Rows are points. Each copy is the shape, with its points in the same order, turned, moved and blurred by noise. Is it also mirrored, or only turned?

Shape (6 x 3):
[[ 10  20 -32]
 [ 34 -34 -13]
 [-21  41  24]
 [ 48   3   2]
 [ -2 -31 -30]
 [ 11 -31  23]]
Copy 1, 6 rows:
[[ 34 -10  15]
 [-21 -34  -7]
 [ 16  56  24]
 [  4  -5 -30]
 [-11 -33  31]
 [-40   4   1]]
Copy 1 is: mirrored
Copy 2 (6 x 3):
[[-25  -2 -31]
 [ 41  -9 -37]
 [-24  12  36]
 [ 17  26 -30]
 [ 15 -41 -25]
 [ 44 -11   3]]
Copy 2 is: only turned
Copy 3:
[[ 32   6 -22]
 [ 27  29  33]
 [-25 -30 -19]
 [ 30  -4  31]
 [ 15  50   2]
 [-14  17  36]]
Copy 3 is: mirrored

Shape, 9 rows:
[[-38   1  -9 -43]
 [-21 -16  29 -17]
 [ 18   9 -14  -1]
 [ 24  12 -24  37]
 [ -7  36  27 -41]
 [ -9   9 -23  29]
 [ 19  27 -29 -10]
 [ -6 -63   6 -17]
 [ 34 -41 -10   3]]
Copy 1:
[[-40  27  24 -35]
 [-15 -18  27 -33]
 [ 13  18 -11  -4]
 [ 18   5 -28  28]
 [  9  28  53 -26]
 [-12   5 -12  25]
 [ 13  42  -9   0]
 [-22 -31 -18 -56]
 [ 14 -16 -40 -32]]
Copy 1 is: only turned
Copy 2 (9 x 4):
[[-51  -5  24  10]
 [ -4 -19  -3  16]
 [  5  29   9 -20]
 [ 40  48  24 -20]
 [-35  16 -32   9]
 [ 21  40  36   2]
 [-12  47   6 -23]
 [  9 -46  24 -15]
 [ 29 -10  14 -46]]
Copy 2 is: mirrored
Copy 3 (9 x 4):
[[-25  -5 -31 -34]
 [-43  -7  -1   9]
 [ 22  22  -6  -3]
 [ 36  34 -16  32]
 [-36  36   6 -31]
 [ 15  27 -36  26]
 [ 30  39 -13 -17]
 [ -5 -52   4  18]
 [ 29 -16  20  18]]
Copy 3 is: only turned
Copy 4, 9 rows:
[[-47  37   0 -38]
 [ -6  47 -18 -11]
 [  5 -10  12 -20]
 [  8 -25  25   8]
 [  8  63  22 -51]
 [-28 -11  20  10]
 [ -3 -19  33 -36]
 [-25  14 -64 -13]
 [ 14 -21 -35 -14]]
Copy 4 is: mirrored

Shape:
[[ -4  18  17  -9]
 [  0 -56 -56  18]
 [ -5 -56   6  12]
 [ 25  20  22  20]
 [-25 -27  12 -55]
 [ 13  21 -15  22]
 [-26  27  20  18]
 [-21  26  -8  14]
 [ 12  23  22  13]]
Copy 1 (9 x 4):
[[  8   7 -19  -9]
 [ 19  15  61  35]
 [-12 -25  27  19]
 [ 35 -12 -32   7]
 [-30   3  23 -42]
 [ 42  16 -15  13]
 [-10  15 -42  11]
 [  1  38 -27   4]
 [ 18  -7 -40  -9]]
Copy 1 is: mirrored
Copy 2, 9 rows:
[[-15 -36   0   3]
 [ 46  50   4 -11]
 [ 17  21  38   7]
 [-17 -20 -15  38]
 [ 24 -40  45 -43]
 [-10  -3 -36  12]
 [-49 -17  -5  -5]
 [-35  -8 -24 -14]
 [-25 -27  -7  25]]
Copy 2 is: mirrored
Copy 3:
[[ -7 -22  15 -20]
 [ 16  20 -67  48]
 [-20  34 -35  -2]
 [-21 -24  33   8]
 [ 30  26 -10 -47]
 [ -3 -31   5  24]
 [-28 -52  -4 -22]
 [ -6 -46 -15  -5]
 [-24 -22  21   1]]
Copy 3 is: mirrored
Copy 4:
[[ 29 -18  33  -5]
 [ -7   4 -63  21]
 [ -3 -38 -33 -15]
 [ 45  -2  19 -31]
 [  7 -66  14  33]
 [ 30  23   8  -7]
 [  6  -1  44 -20]
 [  3  14  31  -2]
 [ 38  -6  30 -24]]
Copy 4 is: mirrored

Shape, 10 rows:
[[  6  -6 -17 -22 -27  30]
 [ 52  18  36  20  31  -6]
 [ 30 -41  25 -32 -24   0]
 [  5 -22  -1  19   1 -35]
 [ 13  -1 -24 -42  36  25]
 [ 23  26  28 -15  -7 -33]
 [ 23  20  35 -37  20  10]
 [ 51 -31 -14  25 -15 -31]
 [ 12 -32  -9 -42 -11  31]
 [ -5  24  25   8  -1 -22]]
Copy 1, 10 rows:
[[ 14  21 -19 -10 -33  21]
 [-70   8  40  -5  -1  11]
 [-10   3   9 -62 -48  23]
 [ -6 -13  38 -16 -19 -28]
 [-16  57 -17 -31  11  -6]
 [-14  23  52  -6  -8  33]
 [-32  31  15 -31  11  44]
 [-30   1  37  -8 -60 -31]
 [  7  31 -30 -46 -32  13]
 [ -7  -5  40   2  16  18]]
Copy 1 is: mirrored
Copy 2 (10 x 6):
[[  8   2  -1 -22 -12  36]
 [-33 -38 -26  50   8 -10]
 [ 17 -12  32  30  10  47]
 [ 22  -5  13  29 -19 -26]
 [ 10 -21 -21 -31  39   9]
 [-34 -32  32  21  -7  -7]
 [-38 -24   5  10  37  15]
 [ 36 -40   6  43 -34  -2]
 [ 25  -3   5 -15  18  48]
 [-35   2  16  18 -15 -18]]
Copy 2 is: mirrored

Shape (14 x 8):
[[  2 -26 -30 -20 -28 -27   5 -31]
 [-15  37   1  45  46  21  43 -14]
 [ 48  21 -32 -19   1  -4  25   0]
 [ 34  27 -22  -8 -30 -11 -27  22]
 [ 28  21   7  -5 -27 -16  -9  25]
 [ 24  15 -45  46  -6  11 -28   5]
 [-26  13  14  35  -5 -37 -35 -10]
 [-22 -32  14  27 -10 -10 -12 -24]
 [ 37 -15 -10 -34  47   0  36  34]
 [ -6 -40 -18 -35  26   6 -27   9]
 [ 36 -15 -26  22 -33 -38  20  -9]
 [-20  14  18  26 -25 -19  34  36]
 [ 29  43  -2 -31 -22  20 -19 -25]
 [ 30 -29  31   6  27   9  16  -4]]
Copy 1, 14 rows:
[[-43 -24 -35  -3 -18  10   9  -8]
 [ 27  55  20  37  35   2  -5  -1]
 [ -3  19   0 -24 -34  36 -32   9]
 [ 13 -21 -14 -52 -12   8 -40  -2]
 [ 13  -9 -10 -36 -27 -23 -33   2]
 [ 18 -12 -25 -25  40  22 -38  13]
 [ -8   1 -29  -7  26 -60 -14  12]
 [ -7 -30 -20  36  13 -26   5   8]
 [ 34  22  17 -11 -50  30  21  45]
 [ -4 -34  19 -18 -11   4  35  39]
 [-10  -3 -62   3 -28   5 -32  10]
 [ 51  17 -30   3 -20 -32  -2 -22]
 [-16 -10  33 -26 -10   7 -52 -21]
 [ 15  -3  17  35 -33  -9 -18  49]]
Copy 1 is: mirrored
Copy 2 (14 x 8):
[[ -5 -64  -6 -15   3 -15  33 -22]
 [ 34  22   1  59  58  -7  20   2]
 [-34 -35 -38  35  14  20  28 -20]
 [-22 -21 -45  11 -27   8   0   6]
 [-23   0 -36  10 -29   6  24  -1]
 [  6 -45 -18  46 -19  -7 -10  35]
 [ 21   4 -10   0 -25 -63  12   5]
 [ 18 -16  33  -9 -11 -34  15   0]
 [-71  -6  -4  14  52  20  40   8]
 [-43 -28  12 -30  33  -8  -3  19]
 [ -7 -53  -8  27 -30 -10  53  -9]
 [ 16  24 -15   6 -12   2  69  14]
 [-10 -11 -38   7  -8  28 -25 -43]
 [-32   5  40  27  13   0  22 -14]]
Copy 2 is: mirrored
Copy 3, 14 rows:
[[-14 -36 -47  -8 -15   7   9  12]
 [  8  67   5   5  -9  17 -15 -54]
 [ 56   1 -42 -24   5   8   6 -11]
 [ 50 -17 -34   2  18 -24 -28  24]
 [ 51  -6 -22  12  -4 -24 -17  25]
 [ 24  -9 -14  -3  32  13 -63 -11]
 [-11  -7  -5  50 -14 -36 -37 -12]
 [-31 -14  13  19 -26  -3 -18   6]
 [ 52   6  -5   4  19  27  58  -4]
 [ -9 -22   2   5  39  -4  37  13]
 [ 29 -32 -43   7 -34  32 -22   1]
 [ 23  42 -17  45 -33   9 -19  32]
 [ 30   2 -28 -45   6 -50 -13  -1]
 [ 23  -1  34   0 -20  10  22 -11]]
Copy 3 is: only turned
Copy 4 (14 x 8):
[[-38 -14 -25 -17  -9 -17  59 -16]
 [ 58 -15  14  58  25  14  12   9]
 [ -2  37 -30   4 -14  -7  17  17]
 [-43  21 -35  -5  11   6 -19  12]
 [-18  11 -28  -8  11 -13 -28   0]
 [-20 -16 -51  17  48  38  11  29]
 [-25 -68 -11  19  27  -9 -13  -5]
 [-12 -60  -8 -16  30   0  20 -18]
 [ 38  34   8 -38   2 -30  18  61]
 [-17 -16  21 -48  17   6  32  40]
 [-15 -10 -64  -6  16 -32  25 -10]
 [  0  -1   1  20  51 -41 -14 -20]
 [-25  21 -10  -6 -28  42 -14 -18]
 [ 50 -17 -14 -37   5  -3   2  11]]
Copy 4 is: mirrored

Shape (13 x 8):
[[ -7   0   1 -48  17  28  21 -52]
 [ 35 -11  30  16 -23 -30  12  10]
 [ 38  34  36  15 -30   0   6  12]
 [  4   1 -24  17 -58  -1  21  -4]
 [-31 -20 -17 -10 -26  21  10 -35]
 [ -7 -10 -40  10   8  26  11 -26]
 [ 55  16  28  26 -14 -30 -21  -1]
 [  0 -10 -30 -29   1  36  17 -34]
 [-10  13 -34 -10 -36  22  11 -32]
 [  9 -12   3  -9 -19  31 -27  40]
 [ 50  -1  48  39 -28   6  -3 -32]
 [ 47   2  56  44  19   8  22  15]
 [-24  10  28  16  28  17 -23  33]]
Copy 1, 13 rows:
[[  8 -48  33 -44  -5   7 -30 -31]
 [ 31  14  -8  42 -32  14  -2 -20]
 [  5  13  15  46 -41 -26 -20 -13]
 [ -7 -31   4  48 -17  30   9  19]
 [ -8 -56   5  -3  13  31 -20  -3]
 [-36 -22   6 -13  20  22  -2  -7]
 [  6  23  -9  53 -50 -23  15 -33]
 [-23 -42  23 -29 -10  25 -17  -9]
 [-21 -58  23   9  -5  12  -8   6]
 [-22  -2 -35  10 -34  -4 -34  23]
 [ -3  11   5  64 -18  -7 -22 -60]
 [ 18  68  13  32 -16 -16 -31 -27]
 [  6  18 -31   3  11 -42 -27  16]]
Copy 1 is: only turned
Copy 2:
[[  4  32  31  -1 -36  29  28 -48]
 [  0 -47 -10  -7  10 -17  16  12]
 [  7 -46   1  28 -17 -23   4  21]
 [ -1   5  24   6  10  -4  28  54]
 [ -8  29  39  -9   6  41  18  10]
 [ -1  51   2  14  10  26  21  -5]
 [ 23 -42  -7   7  13 -42  -6  -2]
 [  5  50  16  -3 -26  25  28  -9]
 [  3  40  44  11 -11  11  21  19]
 [ -8   6 -10  -7 -22   6 -36  32]
 [ 56 -52   1  17   6   1  10   1]
 [ 15 -58 -47  29  -2   9  10 -10]
 [-36 -13 -18  29   4  26 -45 -16]]
Copy 2 is: mirrored
Copy 3:
[[ 43 -20  28 -12  14   5 -69  23]
 [-36 -40   9   1   9  -3  30  27]
 [-43 -34  27   4  38  32  23  -1]
 [  5 -45  -8 -27   0  19  22 -29]
 [ 24 -37 -11 -43   0  -2 -37 -13]
 [ 20 -23   5 -11  -9 -16 -37 -40]
 [-50 -11  45   7   2  13  36   6]
 [ 43 -34   7   3  -6   8 -46 -11]
 [ 39 -25   8 -36   8  21 -20 -29]
 [-26 -14 -32  15   6  40 -22  -7]
 [-56 -58  54 -15  -3  19   3   9]
 [-67 -53  34  31  33 -17  -4  15]
 [-52  13 -17  13  37  -7 -39  -8]]
Copy 3 is: only turned
Copy 4:
[[ -5   7  67   0 -41  16 -39 -24]
 [  4  -7   8  -5  38 -46  -3   0]
 [ 38  17   2  -4  35 -33 -10 -33]
 [ 30  -7   2  23 -26 -41  24  -3]
 [ -9 -14  26  25 -53  -1   4 -18]
 [ 17 -20   9  14 -49  13 -24   8]
 [ 13   9 -17   1  43 -50 -40 -11]
 [ 10   1  36  -5 -60   9 -22  -5]
 [ 25   6  20  30 -56 -14  -3 -17]
 [ -4  29 -26 -21  -6   8  13  -9]
 [ 15 -29  -6 -14  24 -49 -36 -48]
 [ 31 -29   1 -33  62  -6 -28 -17]
 [ -5  11 -16  12  33  49  -9 -13]]
Copy 4 is: mirrored

Shape (13 x 9):
[[ -5 -41  16 -11   3  -7  -7  23  12]
 [  8 -13   7 -18  49 -36   2   7 -23]
 [-16  -9 -35 -21 -45   4  -3  16 -20]
 [  0 -26 -26 -18 -30  14 -13  44 -44]
 [-22  21   5   3 -10  -6  12   9 -38]
 [ 21  52   4 -23 -27  40 -14   8  -9]
 [ 67   7   7  13   1 -21  31 -38 -17]
 [ 29  46  26  28  34  62 -18 -32  11]
 [-10 -42 -14   5  52  -3  -4  54  50]
 [  5  18  -1  25  39 -29  12  -2  20]
 [-16  36 -14   2 -20  16 -32  25 -51]
 [-36   4 -36  -2  -7  -8 -38   9  14]
 [-26 -18 -34 -15  21   6  13   6  26]]
Copy 1, 13 rows:
[[  4   1  28 -32  11  -1 -29  33 -21]
 [-18 -22   0 -13  59  -7 -19   9   4]
 [-19  35  48 -10  -1  35  -3 -15 -36]
 [-36  36  41   1  -3  43 -32   6 -14]
 [  8  41  31   8  29  -3  -5 -22  -3]
 [-13  24   2  11 -49 -11 -10 -44   3]
 [  1 -48  19  36   5 -13  45   1   5]
 [ 52 -10 -50  28 -31  -7  -9 -31  25]
 [ -2  12 -21 -75  24  17 -15  57   2]
 [ 18   2 -22 -16  38 -18  30  12   0]
 [-17  61   9  31   6  11 -27 -28 -14]
 [  0  44 -18 -24  19  23  -9  -6 -56]
 [  8   8   2 -59  25  34   8  -3 -17]]
Copy 1 is: mirrored
Copy 2 (13 x 9):
[[-22  13   3 -34  16   3 -10 -21 -26]
 [ 36   3   4 -24 -29   5 -26 -17 -34]
 [ -2 -14 -57 -19  54 -24 -19  -8  -7]
 [ -8 -20 -51 -32  43 -32 -28  -5 -50]
 [ -6 -24 -38   9  -7 -38 -34 -29 -14]
 [-17  -7 -18  54  16 -48   3  30 -16]
 [ 28 -61  43   5  -4 -15 -16  11  17]
 [ -5 -21  23  63 -19 -21  61  -5 -28]
 [-32  20 -24 -50 -17  54  19  -4 -33]
 [ -4 -17   0   5 -38  28   1 -11  16]
 [ -4 -19 -60  39  19 -30 -26 -13 -43]
 [ -8  14 -57   7  34  24 -11 -20  -6]
 [ -4  14 -46 -31   2   9  24 -12   4]]
Copy 2 is: mirrored
Copy 3:
[[-21  -3  -2   5 -31 -32   5   6  24]
 [  4  47 -33  -7 -17 -48 -12   7  10]
 [ -2   3  51   8  29 -25  20   8   7]
 [  0 -11  33  26  27 -60  17  23   0]
 [ 10  15   1 -25  24 -28  24 -13 -13]
 [ 31 -21  -4  -8  55  19  13  27  21]
 [ -1  28 -35   4  36  -2 -46 -51  22]
 [ -5 -12 -72 -11  29  58 -13  31 -14]
 [ -1  15 -16  50 -80 -19  19  24   5]
 [ 16  41 -28  -2 -28  12  -5 -20  -8]
 [ 27  -9  15 -15  44 -26  12  29 -25]
 [  5  15  42  -7 -21   3   9  32 -19]
 [-16  44   9  20 -25   5  24  18   7]]
Copy 3 is: mirrored
Copy 4:
[[-12  13  14  17  15   8 -16  -9 -34]
 [ 26 -14 -11 -17  13  -4 -14 -24 -64]
 [  5  24  -8  34 -26  34  27  -7  15]
 [ 22  25  -2  31   2  61  13  -3   9]
 [ -3  -3 -11 -22 -13  22  31 -29  -6]
 [-15  13 -13 -52 -21  23  -1  12  47]
 [  1 -35 -47  -1  43 -45   8  -7  11]
 [-14 -23   4 -65   7 -17 -46 -47  49]
 [-11 -28  67  38   0  20 -50  -1 -41]
 [  1 -42  24 -18   2 -24  -1 -23 -19]
 [ 30  22   8 -27 -15  42  33 -24  20]
 [ 13  18  38  12 -50   1   8 -24   0]
 [-10 -17  19  26 -39  13 -19 -15 -22]]
Copy 4 is: mirrored

Shape, 14 rows:
[[ 15   8  21   7 -20   5  15   5 -16]
 [-40  -3  16 -12   1  13  -1 -22  -7]
 [  9   3 -10 -15  -3   9 -18  60  -8]
 [ -5 -15   6 -16 -22  12  -2  -4  34]
 [ -9 -17  18  -3  14  15 -14  25 -19]
 [ 11  22 -14 -17  -5 -21  23 -11   4]
 [-27  -5  19  38   3  15  15  17   1]
 [  7  10 -44 -19 -13  20   0   1  -6]
 [ 10 -12  13   4  21  -6  17  -7   4]
 [-34  -8 -12 -11 -13  -1  11 -20  -6]
 [-41 -22  12  30 -15  -9   3 -14 -23]
 [ -3 -14   2 -20  13 -10   1 -11  -6]
 [ -2  25  20  -9  -1  16 -95  26  -8]
 [ 12  -8  -7 -12  23   7 -28  -7  -2]]
Copy 1, 14 rows:
[[  5   6   1  28   1 -26   8  -7  -2]
 [-18  15 -10 -19 -25  -8  11 -27  21]
 [ 25  15  12  21  27  15 -16  18  38]
 [-17  28  17 -11  -1  11  26   3  -9]
 [ 10  13  14  -2   8 -13  -3 -23  40]
 [-11  -6 -32   4   8  -8   2  11 -20]
 [-16 -16  11  19  -3 -14  32 -25  41]
 [ 13   9 -20  16   2  38  -6 -10  -8]
 [-12  -8  -3  -9  25 -22  13 -20   0]
 [-24  -2 -10  -7 -27  10  -7 -19   0]
 [-18 -23  19   1 -39 -19   7 -31  19]
 [ -8   2  -8 -24   7  -6 -10 -14  -2]
 [ 74  31  12 -33 -17   1  15  19  53]
 [ 28   6  -4 -30  18   5   5 -18  10]]
Copy 1 is: only turned
Copy 2 (14 x 9):
[[-12  27  16  15 -13  12   2  18 -25]
 [-22  -9   2  27  27 -15  28  10   7]
 [-15  24 -13 -48 -10  -1  -7 -16 -11]
 [  6   6   6  -8  -3  -4  18  35  26]
 [-15   9 -22  -8   5   6  28 -12 -21]
 [  4   6  22  17   0 -17 -35  18  -5]
 [-44   3 -29  22  -7  22  12  18  -4]
 [  3  21  24 -20  35   9 -26  10   3]
 [ 11   2 -20  30  -1  -2  -3  15 -13]
 [-19 -14  16  10  32 -11   3  30  -1]
 [-37 -30   9  22  13  19  23  28 -17]
 [ 16  -6  -2  16  15 -14   2   7 -17]
 [ -3   0  16 -30 -17  18  37 -70  23]
 [ 27   0  -7   0  14   8   5 -10   3]]
Copy 2 is: mirrored
Copy 3 (14 x 9):
[[-28  15   4  17  20  -6 -11  17  13]
 [-24 -27 -12 -19  -2  -3   7   2 -22]
 [ 19  -3  24  16 -24   3  -6  50  20]
 [-24 -14 -15  15 -30   8   0  -5  23]
 [ -5 -17  33  -1  -3   3  12  23  -5]
 [  7 -12 -44  13  17  -5 -12  10  26]
 [-25  -5   6  34   7  23  11  19 -32]
 [ -2   4 -25 -10  -7  19  10  38  35]
 [ -2 -22   1  17  21   6  11  -4  14]
 [-16 -15 -38  -9  -1  -2  24  10  -5]
 [-30  12  -9   6   9 -14  33   0 -40]
 [  3 -25   0  -8   8 -11  14  -1  15]
 [ 26  25  45 -32 -51  11 -36   9 -12]
 [ 13 -12  11 -15  -4  17   5  -1  20]]
Copy 3 is: only turned

Shape, 16 rows:
[[-14  19  22 -32 -12 -20  33 -18   7 -40 -31]
 [ 41  -9  38  27 -31  18 -27  20 -66  15   4]
 [ 25 -17   2  19 -43  31  -7 -26 -48   1  -3]
 [-19  -8  36 -18 -24 -15  23   9  30 -40 -24]
 [-12 -28 -54   5  29 -14  -9  -1 -28  -3  42]
 [ 15   8  45  40 -15  19   2  14 -66 -12  -5]
 [ 24  15   8  15 -31  21 -15  33 -38 -17 -29]
 [ -7  21  47 -14 -20  28 -28   4   5 -43 -18]
 [-19  -3 -40 -43  16   2  26  13  -7  11  17]
 [-28  11 -36 -30  41 -31 -10   5  -8  20  42]
 [ 20   0  -4  41 -26  -3   2  30 -36 -36  -2]
 [  8 -23  37 -48 -20 -12  22  10  19 -47 -23]
 [-48 -15 -23  -2  41  -5 -23  14 -14  35  -8]
 [  5  -7 -19 -17  58  -3   0  -1  -5  -5  -6]
 [ -3  10 -17   3  30  -9  -5   2  25  34  12]
 [  0   3  11 -37 -17 -40  -3  -7   5 -33 -35]]
Copy 1 (16 x 11):
[[ -8 -38  32   1   2   9 -24  18 -50 -34 -13]
 [-17  21  20  24  75 -15 -39 -59   2  24 -27]
 [ 10  -4   7 -10  56   9 -14 -67  -3  -5 -38]
 [ -3 -28  19  17  41   9  -4  40 -34 -53  -1]
 [-15  40 -36 -41   0  46  -8   5   5  13 -28]
 [-21  27  63   6  56   6 -37 -48  -7  -2 -15]
 [-19  17  29  50  33   4 -10 -46 -14 -13 -34]
 [  7 -21  48  35  42   7 -26  14  12 -47 -38]
 [-36  -2 -28 -26 -22   1  -3   2 -14 -12 -27]
 [-25  12 -33 -30 -28  24 -31  31  16  19  -6]
 [ -1  47  18  29  42  30 -10 -29 -29 -16 -21]
 [-10 -28   9  19  42 -16   0  44 -55 -44 -36]
 [-41 -16 -11  -8  -4  43   8  10  26  31   2]
 [-14  -3  14 -19  -8  21   1  29  -4  32 -38]
 [  2   0  -6  -3 -10   3   5  17  12  22  15]
 [  3 -44   2  29  15  15 -23  28 -53 -16 -27]]
Copy 1 is: mirrored
Copy 2 (16 x 11):
[[-24  17 -11  26  23  -6  34 -40 -19  11  19]
 [ 32 -17 -13   5   4 -55 -38  21  -5 -78  19]
 [ 22 -20 -27  -8 -22 -41   1   2  -4 -46  24]
 [ -1  27  21  10  50   2  24 -47 -17  -1  18]
 [-30 -44 -39  -6  15 -16  12  33  36   2 -50]
 [  1  -5 -17  34  15 -43 -11   5   6 -83  30]
 [ -6  27 -22  -6  10 -15  -6   8 -15 -72  18]
 [  4  39 -21  17  16  -4 -27 -56   2 -33  22]
 [-37  -9 -41  -2  29  27  16  26   0  21  -2]
 [-51 -10 -36  11  14  -2 -17  38  20  33 -41]
 [  9  21 -20  -4  34 -37  23  16   8 -65   2]
 [ 12  14  -7   9  61  -2  18 -46 -39   8  19]
 [-62 -33   1  -8   6  14 -27  10  19 -10 -29]
 [-22 -20 -29  31   8  30   6   7  -2  -4 -43]
 [-16   0   3  19  -8  27   1  31  15  16 -29]
 [-23  31  -8  11  24 -23  21 -34 -43   9 -11]]
Copy 2 is: only turned
